Each row of a before or after table is a point. One or more steps were done to the points. Then noise was added and the rows were shuffled. The steps act on columns, c1 being the first. Write out the steps. A step turns or swaps two columns, mirrors them in a line or flattens them onto one, adds a multiple of one to another, or multiplies or shifts one. Angles are multiples of 10 degrees, from the lower column toward the higher: turns from -170 to 170, lines from 10 to 170 but not 90. Use the fewest steps. Two steps may share a column if one is a turn and the other turns, adds or multiplies; they go together, in the order done. Otherwise the lowest column goes first.

Before (8 x 3):
[[-32  15 -33]
 [ 42 -37  31]
 [  6   0  26]
 [  1 -13 -26]
 [ 33   4 -22]
 [ -4  -6 -45]
 [ -3 -49   9]
 [-37   8 -39]]
After (8 x 3):
[[ 84  22   3]
 [-81  36   6]
 [  6  22 -16]
 [-12  40 -16]
 [ -9 -19 -43]
 [-92  41   1]
 [109 -37 -34]
 [ 12 -25   6]]
Steps: multiply c1 by 2.5; turn c2 and c3 by 80 degrees

Before (14 x 6):
[[  7  34  14 -41 -29  21]
 [-13  -1  36  50 -14   1]
 [ -4  16  -7 -15  -1 -43]
 [-68  64 -14  30  -4  42]
 [-64   1  47  22   3  61]
 [-13   1  39 -35 -25   7]
 [ 23  49  52 -33  11   7]
 [ 20  14 -31  46  39  33]
 [-43  66 -32  36  16 -49]
 [-51  25  33  21 -14  22]
 [-70  -5 -42  56 -24 -25]
 [ 39  55  -3 -53 -12  37]
 [ 18  87  61  21  58  49]
 [-52 -14   1  17  16 -38]]
After (14 x 6):
[[-63  22  16 -68  14 -21]
 [-33  21  36 -66  -4  72]
 [-35  16  82 -31 -12  42]
 [ 51 -63  46 -46 -10  13]
 [ -9  45  88 -12 -16   7]
 [ 14 -49  65 -29 -30  10]
 [-24  19  97  -4   4  85]
 [ 22 -41 102 -44   6  -3]
 [-74  56   4  -5 -23  14]
 [ 36  42  19 -21  43  18]
 [-10 -38  85   7 -27  12]
 [-24 -15  39  -8   3 -34]
 [ 36   4 107 -93  57  39]
 [-66  22  48  10  20  -8]]
Steps: turn c1 and c6 by -30 degrees; turn c2 and c4 by -100 degrees; shift c3 by 50

Before (14 x 9):
[[-23 -36  -8 -16  16  33 -28  32 -12]
 [ -1 -41  -3   0 -14  -6  30 -23  12]
 [-29  -8  -6  10  10  36 -25  30  -4]
 [ -5  -1  34 -11 -63  25  -2 -15  53]
 [-30 -21  -8   4  13   7 -18  52 -28]
 [-48   3 -16  -7  40   4  -5  15  -3]
 [ 25  37   8   0 -37   7 -16   6  36]
 [ 20 -19  22 -14 -53 -17   3 -58 -12]
 [ -5  25  16  37 -39  28 -22 -51  40]
 [ -4  23  15  35 -76  26  14  -5  21]
 [ 22   8 -12  29 -53   9   0 -35  62]
 [-28 -18  26   2 -17 -30   5 -18  19]
 [-21  10 -20 -12 -79   4  -2 -36  26]
 [-32  17  -7 -10  43  54   9  35 -11]]
After (14 x 9):
[[ -54    4   26    1  -39    4  -69  -36   19]
 [  55   14   62    2  -26    9  -46  -32   11]
 [  -8   26   21    7  -22   27  -71   -7  -14]
 [ -81   14  -10    1   27   55   35   36    9]
 [ -60  -38  -15   -7  -18   34   29   36    6]
 [  60   35   36    4  -32    7  -23    5   -8]
 [ -13   -2   52    0  -31   25  -55  -18  -36]
 [  50  -22  -13   -3  -27  -17  -48  -60  -23]
 [ -77  -19  -27   -4   -7    6   18   56    9]
 [ -13   31   41    4  -37   28  -21  -51  -13]
 [-122    4   -3    1   16    4   37   12   15]
 [ -72  -19   19   -4   -3  -33  -18  -21  -29]
 [   0  -38   14   -5   18   -6  -29  -24    4]
 [ -70   -7   -4   -2  -16   35   21   31    5]]
Steps: multiply c1 by 2.5; flatten c2 and c4 onto the line at 10 degrees; turn c3 and c9 by -90 degrees; mirror c5 and c7 in the line at 30 degrees

Before (10 x 12):
[[  2  29 -31 -28  51 -31 -15  -4  -9   0  56  24]
 [ 63  26  48  -1 -10 -17  28 -13 -29  25  56 -22]
 [ -7 -19  22  20  -2 -24  44  27   5 -20  -4 -13]
 [-28  46 -13  45  42 -14 -49 -13 -12  15  34  -6]
 [-11 -16  -7  30  -6  18 -16  38 -18  48 -22 -18]
 [-17   7   2   9 -39 -53   2  67  14  -1 -11 -68]
 [ 42  -4  20   5 -19  12  11  27 -22 -24 -22 -19]
 [ -7 -16 -17  16  55  27  12   5  50 -44 -24 -39]
 [ -5  11 -17  -7  45   5 -18 -42 -40  20  -6   0]
 [-44  33   6  13  -7  60  -3   8  18  17 -22  -5]]
After (10 x 12):
[[-39  32  14 -19 -21 -55  13 -29  18 -11  18  -6]
 [-16  28 -78  27  49  27  10  13  -9 -11 -62  25]
 [-20  13 -43  -2  38 -19  36  40 -40 -22  -6   0]
 [ -8 -17 -19 -45  -9  -5  36 -44 -17 -35   9 -16]
 [ 47  -4  50   4  -4  -2 -14 -30 -23  25  27 -20]
 [-25 -16 -44   1  48 -25 -14 -15  51  46  29 -38]
 [ -6 -19  57 -11  -5  33 -81 -17   5  25  34 -15]
 [-41  47 -31 -49  31  10  80  17 -12   1 -66  -5]
 [ 62  27 118  -8  12  12 -73  17 -29 -23 -33 -23]
 [ -4   8   6  -9 -42  72   0 -45  14   4  12 -69]]
Steps: turn c1 and c5 by 20 degrees; multiply c3 by 2.5; turn c4 and c10 by 160 degrees; turn c6 and c8 by -160 degrees; multiply c7 by 2; turn c7 and c11 by 160 degrees

Before (11 x 14):
[[  2  38 -17 -62 -30  12 -30 -19  13   7 -20 -32 -18  45]
 [-15  63  33 -28  -6  14  -4 -53  12   7 -36  29 -33   8]
 [  4  -7  -5 -48  28  12  26 -13  55   7 -13  29 -41  24]
 [  0  46  36 -12  32  31  37  47  33 -34 -28  22   5  10]
 [ 18  12  -7 -25 -37 -18 -46 -41 -64  62  80 -20  64  16]
 [ 19  -9  52  26 -41 -29  -4 -16 -17  49  17 -27  60  37]
 [-56  -7  42  19  11  55  31  17  25 -36  -8  50 -16  54]
 [-69  -6  65 -29 -67  65 -22 -45  -6  63  38 -35  48 -42]
 [-24 -22  59  27  20  71 -17   5 -18  26  -2 -17   3  -4]
 [-57  -7  19  35  56  45  40 -17  42 -42  -9  -8   5  17]
 [-69 -21  -4  26  33  12  27  28  18 -15 -47  34   0   7]]
After (11 x 14):
[[  9  46  33 -16  34 -39  38  57 -33 -29 -28  -5   3  15]
 [ 24  15 -12 -17 -36  24 -50 -78 -24  65  82  -4  64   9]
 [-28 -19  59  24  24 -42 -13 -14 -41  28  -5 -60   2 -12]
 [-54  -9  30  38  60 -36  38  21  99 -44  -8 -40   6  16]
 [  8  -9  -6 -48  22 -34  31  31 110   8  -7  10 -43  19]
 [ 19  38 -15 -67 -33  12 -33  -3  52  11 -20 -36 -23  45]
 [ 26  -8  52  22 -39  41  -3 -23   8  50  19  -4  59  37]
 [-38  -2  46  19   8 -74  29  25   4 -38  -9   2 -12  52]
 [-83  -3  58 -28 -64 -29 -18 -39  79  65  33 -65  48 -40]
 [-71 -19  -1  24  33 -34  30  28 -25 -19 -47  22   2   2]
 [-15  59  38 -27  -3 -33  -9 -25 127  10 -35   8 -30   3]]
Steps: add 0.3 times c14 to c1; mirror c6 and c12 in the line at 110 degrees; turn c8 and c9 by -50 degrees; multiply c9 by 2.5

Before (14 x 20):
[[ -26    3  -19    1   38    8  -13  -46  -13  -18  -34   -5    4  -18
     1   11  -32   81  -12   26]
 [   5    1   -6   25    0  -30  -12  -29  -19   -4  -30    4   -8  -17
     7   -9   12   12  -24   30]
 [  -1    5    5   24   75  -12   15  -39   -8  -16   37   19   -2   18
   -32   24  -12  -16  -62   -3]
 [  -5   -4  -29  -12   50  -28  -12   69   40  -19   34   -5  -29  -24
    21  -16    3   41  -41   19]
 [ -18   10  -16   20   24  -25   35   -8   19    1  -11   -4   -2   22
     6   22   -5  -36  -12   21]
 [ -10   19  -25   29  -27  -15   35  -38  -18   -9  -24   23  -29   -5
    -1   25  -29  -32  -41  -29]
 [ -11   10  -24   -3   -2   27   -6   15  -27  -21  -25   14    3   22
    22   -7   -6  -31  -23   25]
 [  36  -56  -30  -66  -17  -13   14  -16  -16  -17   77   16   -2   11
    20   -5    1   -7  -21    9]
 [  56   18   72  -55  -17  -32  -19   -8   24   -6  -15    5    9   -7
     7   20    4   60  -39   31]
 [  -1   19  -27  -54  -43  -32  -17  -18   21  -21   10   52    5 -121
    19   19   -5   21   21  -25]
 [ -25    3  -13    4  -39   58   -4  -45  -15    8   -8   -1    6    0
   -41  -63  -26   -7  -62   22]
 [ -31    2  -11   -2   25  -34  -17  -36  -21   -1  -32   -7    2   18
   -10  -20  -32   14  -39   -5]
 [ -29  -18    9  -15   -2   63   12  -36  -12  -22   35    1  -24   -4
    35  -46  -28  -42  -31   23]
 [  67   -9  -25   20  -22  -27  -20    6    7   33  -13   -5    7   21
     5   22    2  -33   -6  -31]]
After (14 x 20):
[[  4   7  -1  10   1  -9 -16 -33 -20  -4 -32   6  -7   6  11  17   9   8
   37  28]
 [-26 -10 -16  12  40 -59  13 -24  -9 -23  31   2 -25  43  39  10 -17 -41
  -42  22]
 [ 69  28 -11   1 -28  11 -18   0   5  29 -10  -6   3 -18   6 -27   3 -33
   25 -31]
 [ 35  31 -56  -2 -10 -13  16   7 -16 -18  79  19  -1   6  17 -11   5  -5
   25  10]
 [-28  13   2   9  36 -13 -16 -31 -18  -2 -33  -3   1  23 -12 -17 -21  13
   50  -4]
 [-26  14   1  13  22 -82  -4 -43 -13   7  -7  -3   7  62 -40   9 -20  -7
  -20  23]
 [-12  27  12  -3  18 -33  -7  15 -26 -19 -28  15   4  13  25 -23  -7 -29
  -10  23]
 [  1  -5   2  15 108 -49  14 -45  -6 -16  37  20   2 -21 -35 -21  -8 -17
   36  -6]
 [-16  14   9   5  19   2  33 -15  19   0 -15  -6  -2 -22   5 -27  -3 -34
   24  19]
 [-24  16   4  16  46 -14 -13 -40 -13 -14 -35  -5   3 -15   1  14 -24  81
   -2  24]
 [-11  21  21  15  -8 -26  37 -44 -17  -8 -20  23 -31 -26  -1   3 -17 -30
   33 -29]
 [ 56 -74  18  -4  -4 -20 -20  10  25 -10 -14   3   9 -23   8   5   2  57
   48  30]
 [  0  30  21  -1 -66  33 -13   3  20 -19  10  54   6 -39  15 116  -2  21
   17 -27]
 [ -1  30  -4 -22  67 -22 -13  67  40 -20  38  -6 -27  14  23  24   1  37
   42  20]]
Steps: turn c2 and c3 by 90 degrees; flatten c4 and c8 onto the line at 110 degrees; turn c6 and c19 by -120 degrees; add -0.7 times c6 to c5; mirror c14 and c16 in the line at 140 degrees; multiply c17 by 0.7

Before (14 x 32):
[[ -5 -10  -9   5  14 -15  11  -1  18  -8   9  14  -5 -13   1  15  -1 -25
   -5   8   0  28   9  -6  13 -17  21 -13  10   9   6 -40]
 [ 13   2  -9  -8   7 -15  16  -1  -8   0 -31  -9 -10  15  14  -6  19 -20
   -7 -30  -4  39   3  -7   1   9   8  -6  15  18  -9   0]
 [  3  -7 -13  -1   6  -8  -8  -9   4  -6  -3  -7  -6  -7  -7  -2 -21 -29
   -6   7  -3  -9  15  -9  12   8  23  13  10  19   2 -21]
 [  9   4  -9  -2  45   2   0   9   6   2  -7  -6  -6   1  -4 -19  19 -20
   -7 -22  10  -7   8  -2   7   0  -1 -15 -25   4 -12  -6]
 [-67   4   5  -6   1  -4  10  -3  11   4  -6  -2   1 -11   4 -11 -34   0
   -4   9  -1  15 -17  -1   0 -10 -14  -6   1   4  -1 -24]
 [  7  25 -15  -3   4 -20  -5   0  -6  29   2 -12  -2   6 -12 -11   6  18
   -7  18  -7   1 -34  -8   2  -6 -20   8  12  10   5 -15]
 [ -8  31  60  -6  29 -18   9   6  -9  15 -40 -13 -14   1  12  19  18 -13
   -6  19   1   0  14  -4  -5   6  27  -6  -6  18 -25  -2]
 [  8   5 -12  -6   8 -15   8  32  -2  18  -5  -3 -19  14 -12  -6   5 -10
   11  -8  -3  -1  -7  -1 -46   1  26  52  11   2 -17  -4]
 [-19   8  -9  -6   4  -2   1  -5  12  -1   7 -11 -13  12  -8 -13  -4 -16
    8  -9 -10  37   6   4  -3   4  26  15  -2   6  -1 -22]
 [ 15   9 -17  24  27  32  11  -8   4  -2   8  -7  -1   0 -13 -20  15 -19
   -1   6 -10  -1 -17 -21  11   7  22  19 -15  19 -15  -5]
 [-19 -11 -11   7   1  52 -19   1  -3  -3   8  14 -16 -29   4  -9  18   4
   -1  -6  -7   1  -5   3   5   9  28 -14  13  13   5 -20]
 [-13  11  -6  -2   1 -10  11  -7  -3  -2   0  11 -17   9  -1  -9   5  -2
   11  13   3  -6  10  -6  12   6  18   0   8  19  -4  -7]
 [ 15 -10 -17  -8  25 -18 -33 -10  -9   3   8  37   1  12  14 -16  16 -28
   -5  -3 -10  -2  16  -9 -33 -14  28  10   9   3 -20  -7]
 [ 10  -7  -8  22   1  -6   6  -3 -11   3   4  12   3 -16  -8  -2  11 -16
   -1  -6  -7  -1  11  -1  10   7  -4  -5   3  17  -8  -7]]
After (14 x 32):
[[ -6  -5  -7  20   2  -6   4  -3 -12   2   4  12   2 -16  -7   0  10 -16
    0  -6  -8  -2  12  -2 -37   6  -4  -5   3  17  -5  -7]
 [-23   4 -13  -7   9 -17   9  33  -3  16  -6  -4 -19  13 -12  -5   5 -10
   10  -8 -11   0  -6  -2 122   1  25  52  10   2 -18  -3]
 [  6  31  59  -6  29 -19   9   5 -10  16 -41 -14 -14   2  12  19  18 -13
   -6  19  -4   2  14  -4  23   7  27  -5  -3  19 -25  -2]
 [-10   9 -17  22  27  32  10  -9   6  -6   7  -8  -2   0 -11 -20  15 -18
   -1   6  -9  -2 -16 -27 -47   7  22  19 -15  20 -15  -5]
 [ 18  -9 -10   7   2  54 -19   2  -3  -4   9  15 -16 -30   5  -9  16   2
   -1  -8  -6   2  -4   3   6   9  28 -15  13  13   6 -21]
 [-24  -9 -15  -6  25 -18 -33  -9 -11  -1   7  37   1  13  15 -14  15 -28
   -5  -3  -9  -3  15 -12  77 -13  28  10  10   4 -21  -6]
 [  1  -7 -13  -2   6  -8  -9  -9   3  -5  -3  -7  -7  -7  -7  -2 -21 -28
   -6   7  -1  -8  14 -11 -37   7  23  14  10  20   3 -20]
 [-13   1  -9  -8   7 -15  15  -3  -7  -1 -30 -11  -9  14  15  -7  18 -20
   -7 -30  -5  40   3 -11 -18  10   9  -5  15  19  -9  -1]
 [ 16  11  -7  -2   2 -11  12  -7  -2  -1   0  11 -17   9  -1  -8   6  -1
   10  11   2  -8  10  -9 -19   5  18   1   7  20  -5  -6]
 [ 16   8 -10  -6   4  -2   0  -5  14  -2   8 -10 -14  11  -9 -14  -3 -15
    8  -9 -10  37   5   7  28   5  27  15  -3   6   0 -22]
 [ -5  27 -15  -1   4 -19  -4  -1  -6  25   4 -12  -3   8 -11 -10   6  18
   -6  18 -16   1 -33 -11 -13  -6 -19   8  13  10   4 -16]
 [ -5   4 -11  -1  46   3   0   9   6   6  -8  -4  -7   0  -3 -19  20 -19
   -7 -21   7  -8   8  -2 -30   0   0 -13 -26   5 -12  -7]
 [  9 -10  -9   4  15 -15  10  -1  17  -8  10  14  -4 -13   2  16   1 -24
   -5   6   2  26   8  -8 -32 -16  21 -14   8   9   5 -40]
 [ 64   3   5  -5   1  -4  12  -4  11   4  -7  -1  -1 -11   5 -10 -33   1
   -4   8  -2  15 -15  -3  67 -10 -14  -6   2   5   0 -22]]
Steps: turn c1 and c25 by -160 degrees; multiply c25 by 3; turn c10 and c21 by -20 degrees; multiply c24 by 1.3

Before (11 x 64):
[[   1  -57   72   81  -47   10   -4   52   -4  -17  -28   -9  -80   16
   -31   32  -32   -3   27   28  -32  -24  -14    1  -10    6   -3    5
   -28   -2  -38   30  -52  -45  -36    0  -29  -23   40  -16   23  -10
    46   15  -19  -52   -9    4   20    0  -22  -27  -30   55  -48  -11
     3  -39   36   26   14  -11  -13    4]
 [  74  -15  -35   13   32   -8   55  -64  -34    9    0  -18  -51   13
    27   23    1  -53  -14   16  -10  -28   24   -8  -75   -2   22   19
   -13   62   28  -11   10  -17  -34  -39   22   29  -20    7  -12   56
   -33    7   51  -42   -2   15  -16   28   16   37   46    2  -24    9
   -34   -1    8   75   13   20   30   11]
 [  10   10   37   -6   32  -10  -81   -6  -28    9   -8   45   61    5
    56  -18   67   14  -21    0   26  -15   16   26   81   43  -76   -4
   -46   -3  -43   -9   69   53   29   10  -43   29   -7   20   -4  -47
   -10   -4   -7    4   11  -41   27  -13   16   50   -7  -29   -5   20
    -1   40  -17  -46    5  -14   -9   -4]
 [  51   46  -12    8   11  -49   35  -30  -20   40  -15  -26  -72  -24
   -16   14  -40  -89  -17    9  -28    8   12  -47  -44   33   13   21
    -1  -17   53  -43  -14    4  -49  -46   50   24  -33   26   -5   32
   -26   30   46  -61   29  -23  -26   34   13   15   -5    7  -32   19
   -19   15    6   72  -27   23   31    8]
 [  15  -27   16  -35   32  -11  -58    0   12   -7   11    2   47  -30
    66   25   29   47   15    0   40   -4  -42   15  106   45  -57    5
   -32   -4  -17  -55   38    2   54   -7    7  -15   14   -7   10  -43
   -29   10  -27    3   -4  -42    6   28   -2   16   -6   42   -8   35
     0   54  -44    6    5   -3    2    6]
 [  26  -15  -48   40  -35  -27   60  -24  -19   44    4  -37  -58   15
    -1   30  -16  -20  -39   -2  -19  -17   56  -53  -41   45   33   24
    -4   36   43   -8  -10  -36  -24  -13   74    2  -24   33    3   10
   -16  -10   35  -41   35   -4    1   29  -12   -4  -24   -6   43   20
    10   13   22   42    7  -19   27   58]
 [  39    5   47   -7   43   26  -53    9  -26   21   -3   48   57  -43
    58  -25   39   39   15   41   47  -30  -13   30   96   16  -66  -13
   -13  -27  -29    0   21    1   47   22   -9  -14   20   14   -1  -21
    18   12   -3  -12  -14  -57   17    7    0    2  -20  -21  -11   27
     1   52   16  -43   84  -18   28   31]
 [ -40  -65   44   13   -2   24  -27   34   22   15   10  -20  -25   -1
    -5  -50  -36  -23    3  -10  -25  -16   -8   36  -16   42  -13   12
   -32  -29  -15   42  -95   19   15   50   -8  -30   36  -16   19  -21
    51   60  -13   -4  -23  -14   36  -35   -3   -5   24   19  -25  -41
    29    3   47   20   24   -6  -24  -22]
 [  11    7   40  -30   -9    0  -74  -23   -3  -17  -37   29   42  -68
    58   -3   83   30   26   23   70   27  -22   52   74   26  -76    7
   -38   16  -28  -21   20   10   56   23    8   -1   -5   12  -19  -56
    45   10  -51    1   -3   -4   -4    4    2   -9  -23  -16    7   14
    17   49  -20   -6    7  -27   27  -20]
 [  34   12  -25   27  -10  -27    7  -46   -5   -1  -15  -41 -111    4
    36   45   -2  -13  -37   39   -9   -3    1  -36  -47   13    0   40
    13  -18   28  -17    8  -66  -40  -39    3  -10  -35   47   -7   50
   -49   25   44  -17    2   -9  -49   45   16    6    1    2   -5    1
    19  -17  -30   42   13  -39   13   21]
 [ -14  -69   63    1  -16   14  -14   56   10   25   -8    8  -61   -6
   -12  -31    0   33   41   20   33  -41   44   20   10   48    0   19
    -7  -45  -29   26  -63   -9  -21   48  -30   -5   19  -25   37  -50
    43   38  -57  -12  -60   -8   18  -17  -43    2  -21    7  -31   -8
   -11  -47   63   14   23   23  -61   17]]
After (11 x 64):
[[  51   53   -9    5   -1  -40   -8  -29  -23   43  -21  -26  -72  -32
    -9  -18  -37  -89  -12   12  -32    9   10  -45   38   33   15   21
    -1  -20   61  -45  -17   10  -48  -47   50   28  -37  -10  -35   27
    40   28   43  -55   22   19  -30   33    9   14   -8    7  -36   16
   -21   23    7   70  -25   25   31    5]
 [  80  -17  -39   16   39    5   -5  -62  -33    7   -3  -16  -50   24
    26  -23   11  -51   -9   18  -10  -33   26  -11   50   -9   22   18
   -18   59   31  -11    9  -13  -38  -30   15   30  -14   -8   -9   40
    81    9   49  -38   -1  -23  -18   32   17   44   43    9  -26   13
   -34   -5   11   73   11   15   34   13]
 [  31    9  -28   24  -15  -17    8  -40    1    0  -15  -37 -106   -2
    37  -44    0   -9  -38   39   -9   -6    1  -38   63   15   -4   40
    17  -25   46  -17    7  -57  -43  -36    2   -9  -29   23  -17   43
    20   32   54  -19    4   -2  -52   44   11    4    7    4   -8   -2
    21  -12  -32   35   13  -32   11   12]
 [  12    9   36  -30  -10   13   25  -21   -2   -4  -36   27   42  -54
    66   -2   85   33   25   24   65   19  -21   54  -58   24  -73   11
   -31   20  -22  -26   22   18   51   30   11    2  -10   32  -17  -61
   -96   14  -47    6   -5    5   -3    7   12   -6  -22  -15   17   15
    13   44  -19    5    5  -38   33  -18]
 [ -48  -69   40   11    0   -2   36   29   20   11    5  -23  -21  -12
    -8   52  -34  -29   12  -19  -29  -15   -9   29  -43   40    1   10
   -36  -34  -26   50 -103   22   20   47   -5  -31   36   -1   35  -37
     6   62  -10   -4  -18   22   27  -35    2   -5   17   22  -23  -36
    33   12   40   21   23   -3  -25  -28]
 [ -18  -62   55    8  -19  -16   20   52   12   27   -5    7  -65  -16
   -18   32    6   36   39   20   36  -44   48   17  -44   47   -5   17
   -10  -47  -39   20  -63  -15  -17   45  -29    4   16  -17   43  -68
    -3   41  -57  -18  -64   19   33  -16  -42    2  -30    9  -33  -11
    -6  -46   61   16   24   18  -63   23]
 [   6  -58   80   83  -44   -8   13   58   -3  -13  -28   -7  -81  -28
   -34  -33  -25    3   24   28  -31  -20  -14   -1  -42   -2   -5  -11
   -23   -8  -42   24  -51  -49  -40   -2  -29  -17   37   -2   20  -10
    14   18  -17  -55  -10   -3   23   -3  -31  -33  -33   62  -46   -5
     2  -43   44   29   15  -14  -10    2]
 [  14  -25   11  -40   22  -26  -22   -3   14   -5   17    4   51  -54
    65  -34   36   43    8    7   41   -7  -36   15  -14   49  -61    1
   -34    1  -27  -49   41    3   55   -4    4  -21   20    4   -8  -49
  -119   16  -25    3   -7   31   -5   23    4   23  -10   42    0   35
     1   54  -43    6    0    1    9   13]
 [  11    5   36   -7   28  -14    8   -4  -26   10   -6   49   65   28
    55    9   56   16  -22   -4   25  -10   12   28  -13   50  -71   -3
   -41   -7  -30   -7   79   56   37    5  -48   31   -3   44  -11  -52
  -110   -7   -7   12   13   43   28  -11   21   49   -3  -24    0   25
    -7   39  -24  -42    9  -20   -6   -3]
 [  21   -9  -47   43  -35  -19  -22  -23  -18   46    4  -33  -66   22
     9  -26  -17  -12  -38  -10  -17  -22   58  -53   30   31   34   14
     2   29   63  -14   -5  -32  -28  -11   75    3  -29   12  -12    4
    62   -2   37  -34   33   -1   -4   34  -20  -11  -26   -4   40   15
    17   10   22   50   10  -18   35   60]
 [  39    8   50   -5   43   16   -5    9  -26   20   -5   46   60  -28
    63   17   39   41   20   47   47  -21  -13   34  -42   19  -58  -13
   -10  -25  -13   -5   20    3   45   28  -15   -7   20   27   14  -33
  -108   19  -10   -7   -8   64   20    9    7   -2  -13  -26   -6   31
     8   52   18  -37   89   -5   29   37]]
Steps: turn c6 and c41 by 40 degrees; turn c25 and c43 by 110 degrees; turn c7 and c43 by 140 degrees; add -0.7 times c54 to c14; turn c16 and c48 by -170 degrees; turn c31 and c40 by -30 degrees; shift c42 by -10
